Every row gives one point. The ring and each string are closed loops that go straight from each point to the next, and from the last back to the first. Before rounding, they use only three directions, however many columns there are. Count how often each string passes through the ring. Passing back the other way cancels.

Ring (7 x 3):
[[-0.9 -1.4  1.0]
 [ 0.8  1.6  2.1]
 [ 1.7  5.1  3.1]
 [ 0.6  5.1  2.8]
 [-1.8  2.2  2.1]
 [-3.7 -1.9  0.9]
 [-3.0 -3.4  0.3]]
String (27 x 3):
[[-1.1  2.1  2.4]
 [-0.7  0.9  0.1]
 [-1.6  0.9  0.1]
 [-1.7  0.5  1.0]
 [-2.7  0.4  2.8]
 [-5.2 -1.7  3.4]
 [-6.1 -3.3  3.4]
 [-3.2 -1.2  2.6]
 [-1.9 -1.1  0.3]
 [-2.8 -4.0 -1.8]
 [-1.9 -3.0 -1.5]
 [-1.6 -1.0  0.9]
 [-2.1 -1.8  2.1]
 [-1.7 -2.7  2.0]
 [-0.1 -1.7 -0.5]
 [ 0.3 -0.2 -0.9]
 [-0.4  0.8  0.8]
 [ 0.7  3.1  5.1]
 [ 2.0  4.9  5.4]
 [ 2.4  4.4  2.2]
 [ 0.9  2.4  0.5]
 [-0.2  1.7  1.3]
 [ 1.1  6.3  5.6]
 [ 2.1  8.0  4.8]
 [ 1.7  6.4  2.0]
 [ 0.7  8.0  5.2]
 [-0.7  6.0  5.4]]
Times through: 2

Ring (10 x 3):
[[ 2.1  0.3 -4.8]
 [ 2.0  1.9 -3.7]
 [ 1.4  1.7 -1.8]
 [ 1.0 -1.0 -0.5]
 [ 0.6 -3.7  0.1]
 [-0.7 -5.1 -0.5]
 [-1.8 -3.8 -2.1]
 [-1.9 -2.4 -3.7]
 [-0.4 -1.7 -5.1]
 [ 1.1 -1.2 -5.3]]
String (30 x 3):
[[ 2.6  0.1 -1.5]
 [ 1.6 -1.6 -1.5]
 [ 0.1 -0.4 -2.4]
 [-0.2 -0.1 -0.2]
 [ 0.0 -2.6  0.5]
 [-0.3 -3.8  0.9]
 [ 1.0 -9.0  2.3]
 [ 1.3 -7.2  0.2]
 [ 0.8 -6.4  0.2]
 [ 1.4 -7.2  0.4]
 [ 1.0 -4.5 -0.8]
 [ 0.8 -3.0 -1.6]
 [ 0.7 -2.3 -1.9]
 [-0.3  1.0 -1.9]
 [ 0.5  3.4 -0.9]
 [ 2.0  3.3 -1.5]
 [ 3.1  0.5 -2.4]
 [ 1.4 -1.9 -2.8]
 [ 0.3  2.5 -3.8]
 [ 2.2  3.4 -5.4]
 [ 3.3  0.6 -5.8]
 [ 3.0 -2.3 -4.7]
 [ 3.2 -1.6 -5.4]
 [ 3.1 -2.0 -5.2]
 [ 2.0 -2.0 -3.9]
 [ 0.7 -0.2 -3.6]
 [ 1.3  3.3 -4.9]
 [ 0.4  3.1 -4.0]
 [ 1.4 -1.4 -2.8]
 [ 2.7 -0.1 -2.4]]
Times through: 3
String (29 x 3):
[[-0.8 -4.5 -3.5]
 [-1.8 -2.9 -4.8]
 [-1.6 -2.1 -5.6]
 [ 0.8 -4.2 -4.5]
 [ 1.2 -3.9 -5.0]
 [ 1.6 -2.3 -7.0]
 [ 0.7  0.8 -6.1]
 [ 0.1  1.5 -4.6]
 [ 1.4 -1.4 -3.7]
 [ 3.0 -1.5 -4.4]
 [ 3.4  2.0 -5.0]
 [ 1.6  5.2 -4.5]
 [ 0.7  3.6 -3.5]
 [ 0.7  4.9 -3.1]
 [ 0.5  1.7 -2.6]
 [ 1.6 -2.1 -2.1]
 [ 2.5 -2.3 -0.9]
 [ 1.9 -2.7 -0.7]
 [ 1.8 -3.6 -0.4]
 [ 1.7 -4.8  1.0]
 [ 0.4 -4.1  1.2]
 [-1.0 -1.4 -0.7]
 [ 0.1 -2.2 -2.0]
 [ 0.7 -5.9 -1.0]
 [ 0.6 -4.9 -1.6]
 [-1.5 -7.5 -0.6]
 [-3.0 -4.1 -1.8]
 [-3.2 -2.0 -2.8]
 [-3.2 -3.7 -3.5]]
Times through: 3

Ring (10 x 4):
[[-4.3 -0.5  1.6  2.0]
 [-4.4  1.2  1.8 -1.5]
 [-3.3  2.8  1.1 -4.7]
 [-1.5  2.8 -1.2 -5.3]
 [ 0.9  1.6 -3.9 -3.4]
 [ 2.8  1.1 -3.8 -1.3]
 [ 3.7  1.1 -2.3 -0.1]
 [ 3.6  1.1  0.3  1.6]
 [ 1.0 -0.1  1.8  3.7]
 [-1.7 -1.0  1.7  4.3]]
String (30 x 4):
[[ 5.0  0.5 -1.3  2.3]
 [ 6.3  2.8  2.9  0.9]
 [ 3.0  1.9  2.2  0.8]
 [ 0.7  0.7  0.5  1.1]
 [-0.2 -0.8 -1.1  2.9]
 [ 0.2 -1.6  1.0  6.0]
 [-0.5 -1.4  3.8  7.0]
 [-1.3 -0.1  4.2  4.0]
 [-1.5  0.4  2.6  1.9]
 [-1.9 -0.2  0.5  1.7]
 [-1.5  0.7  0.9  0.3]
 [-3.5 -1.2 -0.6  2.3]
 [-6.8 -1.3  1.1  2.1]
 [-5.9  2.3  4.7 -2.6]
 [-3.3  3.1  3.7 -3.8]
 [-1.5  1.6  0.7 -1.7]
 [-2.9  0.8 -0.7 -1.6]
 [-4.0  2.7  0.1 -5.5]
 [-3.1  2.7 -0.8 -5.6]
 [-2.1  4.0 -0.7 -7.8]
 [-0.6  4.9 -0.5 -8.9]
 [ 0.3  4.0 -1.3 -7.0]
 [ 0.3  2.2 -1.1 -3.1]
 [-0.4  0.5 -1.6 -0.3]
 [ 1.3 -0.6 -7.4 -0.9]
 [ 3.8  0.1 -8.1 -1.5]
 [ 4.6  2.5 -2.9 -2.9]
 [ 3.3  2.5 -0.6 -2.1]
 [ 1.3  0.4 -2.0  0.5]
 [ 2.6 -0.8 -3.6  2.5]]
Times through: 5

Ring (6 x 6):
[[ 2.9 -2.0  1.0 -2.6 -0.6 -1.8]
 [ 0.0  0.7 -0.9 -3.3  1.7 -2.3]
 [-1.7  2.8 -3.1 -1.5  3.6 -2.5]
 [-0.5  2.4 -3.2 -0.1  3.1 -1.9]
 [ 4.2 -4.1  1.2  2.1 -0.8 -2.7]
 [ 5.7 -6.4  3.2  1.0 -2.4 -2.9]]
String (27 x 6):
[[  3.7  -1.8  -0.6   2.0   0.0  -1.6]
 [  5.3  -5.0   1.5   3.1  -1.4  -2.5]
 [  3.0  -1.2  -0.4  -0.1   0.0  -1.5]
 [  3.6  -4.4   1.7   0.9  -0.7  -3.3]
 [  6.8  -9.5   5.1   2.9  -3.3  -4.4]
 [  8.5 -10.7   6.1   2.5  -4.7  -3.8]
 [  5.0  -3.3   1.5  -1.0  -1.9  -1.1]
 [  2.4  -0.7  -0.4  -1.3   0.3  -1.5]
 [  4.0  -4.8   2.4  -0.4  -1.3  -3.1]
 [  3.3  -3.8   1.8  -0.8  -0.8  -3.0]
 [  3.2  -4.8   2.5  -0.5  -0.8  -3.8]
 [  2.7  -3.5   2.0  -2.4  -0.7  -3.1]
 [  0.6   1.5  -0.8  -5.4   0.9  -1.0]
 [ -0.6   3.8  -2.6  -5.4   2.2  -0.4]
 [ -1.2   2.3  -1.7  -4.5   2.5  -2.1]
 [ -1.5   4.6  -3.5  -4.4   3.1  -0.7]
 [ -0.6   2.9  -2.7  -2.9   2.6  -1.3]
 [  0.6  -0.8  -0.5  -0.9   1.6  -3.1]
 [ -1.7   0.5  -1.6  -1.0   3.3  -4.1]
 [ -3.4   4.4  -4.3  -1.8   5.0  -2.8]
 [ -2.2   5.8  -5.1  -2.4   4.3  -0.7]
 [  0.2   2.1  -2.6  -1.5   2.2  -1.3]
 [  0.8  -0.4  -1.1   0.0   1.8  -2.8]
 [  0.9  -1.2  -0.8   1.1   1.8  -3.4]
 [  1.4  -0.7  -1.0   0.3   1.3  -2.5]
 [  2.0  -1.7  -0.8   2.3   1.2  -2.9]
 [  3.1  -1.8  -0.9   3.2   0.6  -2.2]]
Times through: 4
